Rows are points. To make a cloud, some directions were put in groups of two or more. Within a group, all points are equally far from the middle, so they leave a hole (a ring in 2 directions, a hollow ball in 3). The other directions are filled evenly. Then the cloud was stretched, turned, moved and blurred a little. Count the holes, and give their numbers of directions, smallest first.

Cloud:
[[-4.9 -2.6]
 [-4.3 -3.2]
 [-0.9 -4.0]
 [-2.8  2.2]
 [-1.1  3.0]
 [-5.1 -2.4]
 [ 5.0  1.2]
 [-2.4  2.5]
 [-3.2  2.0]
 [ 2.1 -3.0]
 [ 4.2  2.6]
 [ 4.0  2.8]
 [ 4.1  2.6]
 [ 5.1  1.2]]
Holes: 1 (2)

Cloud:
[[-0.5 -2.0 -4.2]
 [ 2.1  5.6 -1.0]
 [-4.5  2.4  0.0]
 [-0.1 -4.4  2.8]
 [ 2.4 -0.5 -5.1]
 [ 5.3 -0.7 -4.1]
 [ 1.3  8.0  0.6]
 [ 3.0  3.9  3.6]
 [-5.1  4.6  0.1]
 [-2.4  5.0 -2.1]
 [-2.6 -0.9 -1.9]
 [ 2.8  1.3  4.3]
 [ 5.2 -0.4 -3.9]
 [ 3.7  1.1  3.4]
 [-1.6 -4.6  0.3]
 [ 1.1 -3.8  3.6]
 [ 0.4 -3.3  3.8]
 [ 0.3  0.4  5.5]
 [ 1.0 -2.9  4.0]
 [-1.8  3.0 -2.8]]
Holes: 1 (2)

Cloud (19 x 3):
[[-4.9 -1.3  1.0]
 [-0.2 -8.7 -0.6]
 [-2.3  5.4 -1.3]
 [-0.5 -5.5 -1.9]
 [ 2.5 -6.7  1.0]
 [-3.2 -3.2 -2.9]
 [ 0.6  4.9 -0.4]
 [-3.3 -4.6  3.0]
 [-0.2  5.7 -2.5]
 [-3.1  1.5  4.2]
 [ 3.3 -1.5 -2.1]
 [-3.0  5.5 -1.3]
 [-2.4  1.3  4.0]
 [ 0.0 -3.6  1.0]
 [ 1.2 -1.8 -1.8]
 [-2.8 -2.2  4.6]
 [ 0.5  5.7 -1.4]
 [ 3.3 -3.8  1.2]
 [ 1.6 -1.6  3.7]]
Holes: 0

Cloud (27 x 4):
[[-0.4 -0.6  0.3  4.4]
 [ 3.6  4.1  0.2  4.1]
 [ 1.3 -3.6  2.0 -0.3]
 [-6.3 -0.1 -1.1 -1.8]
 [ 3.3 -0.2 -5.2 -0.5]
 [-3.8 -3.1 -2.9 -4.0]
 [-0.6  0.7 -1.4 -4.9]
 [-1.7  0.4  1.2 -5.0]
 [ 2.7 -0.2 -4.4  3.6]
 [-0.8 -0.6 -3.0 -0.3]
 [-1.4  5.7  3.1  3.1]
 [ 0.7  5.6  7.2 -3.6]
 [-5.0  3.9 -2.9 -0.8]
 [ 0.1 -3.3 -2.1  1.7]
 [-3.4 -3.0  1.1 -4.7]
 [-6.7  0.7 -0.5 -3.0]
 [-6.8 -0.3 -3.2 -5.4]
 [ 1.6  5.3  0.6  5.5]
 [-0.3 -4.4 -0.8  2.6]
 [-1.9  1.5  1.5  0.3]
 [-4.1  7.9  1.0 -1.6]
 [ 2.2 -0.7  3.9 -4.2]
 [-6.4  3.9  7.1 -0.7]
 [-1.4 -3.8 -1.6  1.4]
 [-2.0  2.9  4.7 -2.9]
 [-0.3  1.9  3.2  0.9]
 [ 0.9 -3.3  0.6  3.1]]
Holes: 0

Cloud, 55 rows:
[[-4.1 -1.7 -4.6  1.5  1.4 -1.4]
 [ 2.4  4.7 -1.6 -0.4 -1.7 -4.4]
 [ 2.5  2.9 -0.3 -0.4  0.6  7.0]
 [ 6.1  3.3 -3.6  3.8  1.9 -2.8]
 [ 2.3  2.6  2.3  3.3 -3.3  2.6]
 [ 3.1  4.4 -4.1 -2.2  0.3  4.7]
 [ 4.0  3.6 -4.1 -1.7  4.6 -4.4]
 [ 6.1  2.6 -1.9  2.0  4.6  6.9]
 [ 0.0 -0.1 -0.7 -3.4  1.8 -2.2]
 [-3.2  6.3  1.9 -1.6  0.3  1.6]
 [ 1.2  1.4 -0.5  1.5 -5.8  0.0]
 [ 0.2 -0.4  0.8  0.9  7.2  3.4]
 [-1.6 -4.1 -0.9 -0.4  3.1  4.6]
 [ 4.2  0.6  3.8  1.9  2.5  0.8]
 [ 4.7  2.9 -3.0  4.3  3.2  4.7]
 [ 3.5  2.4  1.8  4.5  1.0 -1.1]
 [ 4.7  0.1 -2.5  2.6  2.4  5.3]
 [ 1.4  0.3 -1.0 -2.5  6.4  2.9]
 [ 2.9 -4.6 -3.4 -1.8  1.9 -4.2]
 [-2.0  1.0  0.4 -1.4 -1.1 -3.6]
 [-3.7  0.5  1.7 -3.5 -0.3  3.5]
 [ 2.0  5.1 -4.7 -4.7  2.1 -4.4]
 [ 2.6  3.1 -0.6  2.7 -2.6 -2.3]
 [ 2.9  5.9  1.2  2.7 -0.6  6.2]
 [ 4.6  4.1 -5.9  5.4  0.4  0.3]
 [-1.7 -1.1 -4.8 -4.9  0.1  1.5]
 [ 0.7  1.1  1.1  1.7 -3.7 -2.4]
 [-1.0  1.7  0.6  4.1  6.4  0.8]
 [ 1.7  4.5 -0.2  3.1 -2.7 -3.5]
 [ 1.1  0.2 -3.5  5.3 -3.1  0.5]
 [ 0.3 -2.1 -0.5 -3.1  5.6  2.8]
 [ 6.1 -4.2 -5.1 -3.4  0.8 -2.7]
 [ 2.7 -5.8 -2.4 -1.9  3.7 -3.2]
 [-1.3 -4.1 -1.7 -0.4  4.6 -1.2]
 [ 1.2  2.6 -1.0  4.2 -4.6 -0.3]
 [ 2.2 -0.2  0.9 -4.4  4.0 -0.2]
 [ 1.8  1.2  1.3  2.7  5.8 -1.7]
 [ 0.1 -3.0  0.4 -4.0 -0.9 -2.6]
 [-2.1 -0.5  0.3  4.2  2.1  5.0]
 [ 0.5  2.7 -5.0  3.6 -4.4  0.4]
 [ 5.2 -0.3 -5.3 -2.7  0.5 -4.6]
 [ 2.5  3.5 -3.1  4.9  1.4 -6.0]
 [ 0.5 -1.3 -9.9 -3.0  2.1 -0.3]
 [-3.8 -1.7 -2.1 -1.9 -0.5  2.1]
 [ 3.8  3.0  4.0 -4.1 -0.7  0.9]
 [ 0.7  7.2 -3.7 -3.6  1.9  2.1]
 [-1.7  1.7 -1.5 -2.4 -3.4 -5.5]
 [ 6.5 -0.8 -2.9  2.4  2.7 -1.3]
 [ 3.4  6.7 -1.2  6.9 -1.1  1.5]
 [ 4.0 -5.2 -1.6 -4.7  2.0 -1.9]
 [ 2.4  0.8  2.7  2.6  0.3 -1.0]
 [ 4.2  5.2  0.6  4.0  0.7  5.5]
 [ 1.4  2.6 -8.3 -2.4 -0.9  1.3]
 [ 7.2 -2.2 -7.5  1.2  1.8 -1.3]
 [ 1.8 -3.0 -0.8  2.2 -1.5  4.7]]
Holes: 1 (2)

Cloud, 48 rows:
[[-2.3 -3.8  1.3  3.6 -0.8  4.8]
 [-4.1  2.2 -1.3 -5.0 -4.4  2.0]
 [ 1.3  6.6  2.8 -3.4 -0.9  4.2]
 [-1.1  2.3 -4.5  5.0 -0.6 -3.1]
 [-0.5 -6.2 -1.2  0.9  2.5 -3.0]
 [-0.7 -5.7 -1.5  4.9 -3.1 -3.0]
 [ 4.2 -3.8  0.6 -3.2 -2.1 -1.8]
 [ 0.1 -1.4  8.2  1.1 -1.5  2.1]
 [ 2.4 -3.4  3.9 -5.6 -2.2 -0.9]
 [-4.7 -0.4 -7.5  1.4  2.4  0.9]
 [ 2.6 -1.7  5.4 -6.3 -2.1 -0.7]
 [-2.2  0.9 -2.9 -4.4 -5.0 -1.6]
 [-3.1 -3.3 -6.2  1.8  3.0  1.5]
 [-0.1 -1.3  1.8  2.9  5.3 -0.1]
 [ 2.4 -0.8  2.1  4.0  3.9 -0.5]
 [-4.0 -2.4 -6.2  4.7 -0.3 -3.5]
 [ 2.5 -4.0  0.4 -3.6 -4.1 -0.6]
 [-5.4 -0.5 -5.7  1.8  1.6  3.3]
 [ 2.4 -3.9  5.4  1.4 -5.0  1.2]
 [ 0.7  1.7  3.0  2.1 -1.8 -4.9]
 [ 2.0  0.4 -7.1  0.8 -1.1  0.1]
 [ 0.4 -5.0  1.2  3.0  3.0 -3.5]
 [ 4.5 -3.6  0.3 -3.2 -0.8 -2.1]
 [ 1.2  2.1 -5.0  1.5 -3.5 -2.9]
 [ 4.9 -2.9 -2.2 -1.1  0.4 -0.7]
 [ 1.0 -1.5  4.9  2.2 -0.3 -4.7]
 [-5.0  3.8  1.7  1.8 -0.5  2.7]
 [-0.7  0.2 -1.2 -3.8 -5.3  4.6]
 [ 2.1 -1.1  5.5  1.7 -1.3 -4.2]
 [-5.0  0.3 -2.1 -3.6 -4.0 -1.6]
 [ 2.0 -1.1 -6.8 -0.4 -0.7 -0.3]
 [-4.1  0.9  1.7  1.2 -2.4 -4.3]
 [ 3.1  1.4  7.8 -1.4 -2.5  3.6]
 [ 2.3 -2.6  1.1 -2.3 -6.3  1.8]
 [-3.3  5.0 -4.1 -3.1  2.6  2.3]
 [-1.5 -7.0 -0.7  1.2 -0.3 -3.2]
 [-4.5 -2.0 -5.6 -0.2 -1.5 -3.9]
 [ 2.7 -0.1  6.4 -6.2 -1.9  3.6]
 [-0.5  3.7  2.1 -5.1  3.8  3.5]
 [ 3.4 -1.7 -0.9  3.5  0.6  3.9]
 [ 4.2 -3.4  5.0 -0.4 -4.9  0.0]
 [-2.6  0.8  1.8  1.9 -0.9 -5.2]
 [-1.8 -2.2 -5.5 -2.5 -2.7 -2.6]
 [ 2.6 -4.2  0.5 -3.9  0.6 -2.6]
 [ 1.1  3.4  2.1 -0.3 -4.8 -3.3]
 [ 1.9  3.7  5.2 -2.4 -4.7 -1.4]
 [ 2.2 -5.5 -0.3  4.9 -1.6 -2.9]
 [ 2.1 -3.7  2.8 -5.0 -4.0  1.3]]
Holes: 3 (2, 2, 2)

Cloud:
[[-6.4  2.0  2.7  1.3  0.2  0.7 -0.4 -3.6]
 [-1.3 -3.2 -2.1  2.6 -0.3  3.5 -2.3  1.8]
 [ 1.0 -1.5 -2.3 -4.6 -2.7 -2.0 -0.6 -3.6]
 [-2.1 -0.6 -0.3 -3.1 -4.6  3.5  3.3 -1.2]
 [ 4.5 -0.7 -0.5 -2.1 -4.0  1.4  0.4 -1.3]
 [ 4.0  4.1  1.3  2.8 -0.7 -1.7 -1.8 -1.9]
 [-0.4  0.7 -0.4  4.4  8.4 -2.4  2.6 -1.6]
 [ 0.1  2.4 -0.5  0.8 -2.9  6.6 -2.6 -2.2]
 [ 2.0 -1.4  5.0  4.4  0.7 -1.0 -2.2 -2.0]
 [ 5.5 -0.4 -4.2 -4.1  0.2 -2.4 -0.5  4.0]
 [ 1.4 -5.5 -1.0  1.1 -1.4  1.9 -3.5 -2.6]
 [-2.1  2.1  2.7 -3.0  3.6 -4.6  0.5  1.5]
 [-0.7 -1.7  1.9 -3.9  7.2  2.2  0.4 -1.0]
 [ 0.2 -4.0  3.1 -0.8 -2.4  1.1 -6.9 -0.2]
 [ 1.1 -1.5 -2.0 -5.0  5.3  0.1 -0.6  2.9]
 [-3.3  4.6 -4.7  1.1  1.8 -2.3  2.3 -1.9]
 [ 6.2 -0.7  2.9 -4.3 -6.0 -6.5 -1.0  0.2]
 [-3.5 -4.2  1.1  4.3  1.5 -1.2 -8.3  1.5]
 [ 1.4  3.6 -0.6 -0.8 -1.0 -0.3  2.3 -3.8]
 [-3.3 -0.6  5.8 -2.2 -6.2 -1.8  1.3  0.7]
 [ 5.3  2.4 -0.8 -6.0 -4.8  0.2 -3.8 -3.4]
 [-2.8  0.5  4.1  1.3 -2.3  1.3 -4.2 -5.6]
 [-3.4  1.6 -4.2 -1.0 -0.9  4.1 -0.6  1.1]
 [ 2.7  2.1 -4.4  1.4  1.4 -3.7  1.4  5.4]
 [-1.2 -8.0  4.3 -1.8  0.1 -1.3 -5.0 10.2]
 [-1.9  1.0  4.5  1.5 -5.2  1.0 -1.2 -2.6]
 [ 6.5 -0.4  0.1  1.7 -0.3 -5.3 -2.2 -5.1]
 [-1.0  0.4  1.8 -3.7 -7.6  2.2  1.5  5.4]
 [ 0.5  6.0 -2.5 -3.7  2.2  2.8  1.2 -1.2]
 [-1.6  1.3 -3.2  3.8  8.8  1.9 -0.3 -3.6]
 [-2.8  3.1 -3.5 -3.5 -1.8  2.8  2.0 -3.6]
 [ 2.3 -0.2  1.5  1.2 -5.3 -6.6 -4.9 -4.8]
 [-7.5 -0.5  1.3  5.4  1.6 -1.2  3.2  1.0]
 [ 0.5  1.6 -1.8  2.8 -2.4  0.0  0.2 -0.6]
 [ 0.5 -1.2  2.6  4.2  1.4  2.2 -3.1 -3.2]
 [ 0.9  0.9  4.4 -4.8  2.7 -7.6  0.2  2.4]
 [-3.5  2.2 -3.2 -5.5  0.4 -3.7 -0.3 -0.3]
 [ 5.3  1.5 -4.1 -0.4 -2.4  0.8 -2.4  0.5]
 [ 0.4 -0.5  5.0 -7.1 -9.9 -0.5 -1.5  2.8]
 [-4.2 -1.9  9.1  1.0 -8.3 -7.1  1.2 -3.3]
 [-7.4 -5.0  0.3 -3.1 -3.9 -1.6 -2.8  1.1]
 [ 5.4 -3.3  3.4  4.3 -2.2 -7.7 -2.4 -0.1]
 [-1.7 -0.4  2.1 -4.4 -5.8 -1.3 -5.0 -4.6]
 [-2.2 -0.4 -2.2  1.9  7.9 -2.0 -3.3 -3.2]
 [ 0.3  0.0  5.5 -3.9  3.1  1.2 -0.2  4.8]
 [ 1.9  0.8  8.3 -4.5  2.4 -2.8 -2.9  1.6]
 [-6.2 -1.1  1.6  4.1 -2.9 -0.2 -0.7 -1.4]
 [-3.7  0.0  1.5  0.1  2.6  1.2 -0.8  3.8]
 [-1.3 -0.6 -4.0 -3.7 -1.2 -6.6 -4.2  1.2]
 [ 5.3 -2.1 -1.5 -4.2 -4.1 -0.7  0.1  1.2]
 [-0.2  0.3  1.9  6.2 -1.7  3.7 -4.6 -0.7]
 [ 4.5 -0.6  3.0  5.3 -0.8  1.9 -1.2  1.9]
 [-4.7 -4.2 -5.5  1.4 -1.1  3.2  1.5  1.7]
 [ 0.8 -0.5 -2.1  3.9 -3.5 -0.2 -0.5  0.3]
 [-0.5  2.6 -1.0  3.7 -7.2 -0.5 -3.5  1.0]
 [-1.7 -0.6  4.3  4.1  2.2 -2.8  2.0 -0.4]
 [-4.3  2.0  2.7 -5.0 -5.8 -1.2 -2.1  4.3]
 [-1.3 -4.7 -1.1 -4.7 -0.9 -0.2  2.1  0.4]
 [ 2.7 -3.0  2.2 -0.5 -0.9  1.4  0.1  1.3]
 [-5.0 -0.1  5.8 -1.7  2.5  1.6 -3.1  2.2]
 [ 1.7  0.1 -5.9  1.7  1.4 -2.6  2.5  6.2]
 [-1.1 -1.9  2.0  5.6  3.2 -2.3 -1.7  0.3]
 [-7.2 -1.8 -2.6  3.9 -1.4 -0.1 -3.4  3.2]
 [ 5.4  7.5  1.0  2.1  3.8 -1.0 -1.4 -1.8]
 [-3.3 -3.4  5.1 -3.5 -3.0 -0.6 -1.9 -2.3]
 [ 0.7 -3.8 -4.4 -4.6 -2.9 -3.2 -6.5  2.0]
 [-0.6  2.8 -3.8  1.0  2.8 -3.1  1.8  2.9]
 [ 2.0  3.5 -3.1 -1.8  5.9 -1.4 -2.5  0.5]
 [ 1.7 -3.3  0.1 -2.2  3.0  1.2 -5.7  6.1]
 [-4.1  0.6 -2.5  4.6 -0.1 -0.8 -2.9  2.5]
 [-2.2  1.7 -4.1 -2.4 -2.1 -4.8 -1.5  4.2]
 [-3.4 -2.4  0.7 -2.2  2.1  4.4  2.3  5.3]
 [ 0.9  2.7 -0.5 -4.7  0.5 -2.5 -1.3  1.4]
 [-2.4 -0.6  2.0 -2.4 -0.5 -5.0 -6.6  2.3]
 [-4.3 -0.2 -3.7 -4.1  1.0  3.0  5.6  1.4]
 [ 0.4 -0.1  1.3 -3.6 -1.0 -5.9  0.9  5.7]
 [-6.8 -3.2  6.5  4.6 -1.4  2.8  0.9  0.3]
 [-0.2  0.0  0.7  1.7 -8.1  1.7 -0.7  0.0]
 [ 2.1 -5.9 -0.1 -0.6  0.3 -3.3 -2.9  1.1]
 [ 0.8  1.4 -2.3 -5.2 -4.2  2.5  1.1 -4.3]
 [-1.3 -1.2  3.0  4.7 -1.1 -5.7 -2.5 -0.5]
 [-4.3 -1.8  2.0 -3.8 -2.2  3.9  2.8  7.0]
 [ 2.1  0.1  4.5  2.8  1.7 -4.7 -1.0  5.5]
 [ 0.2 -1.9  1.0 -2.2 -0.9  0.5  2.2 -5.2]]
Holes: 0
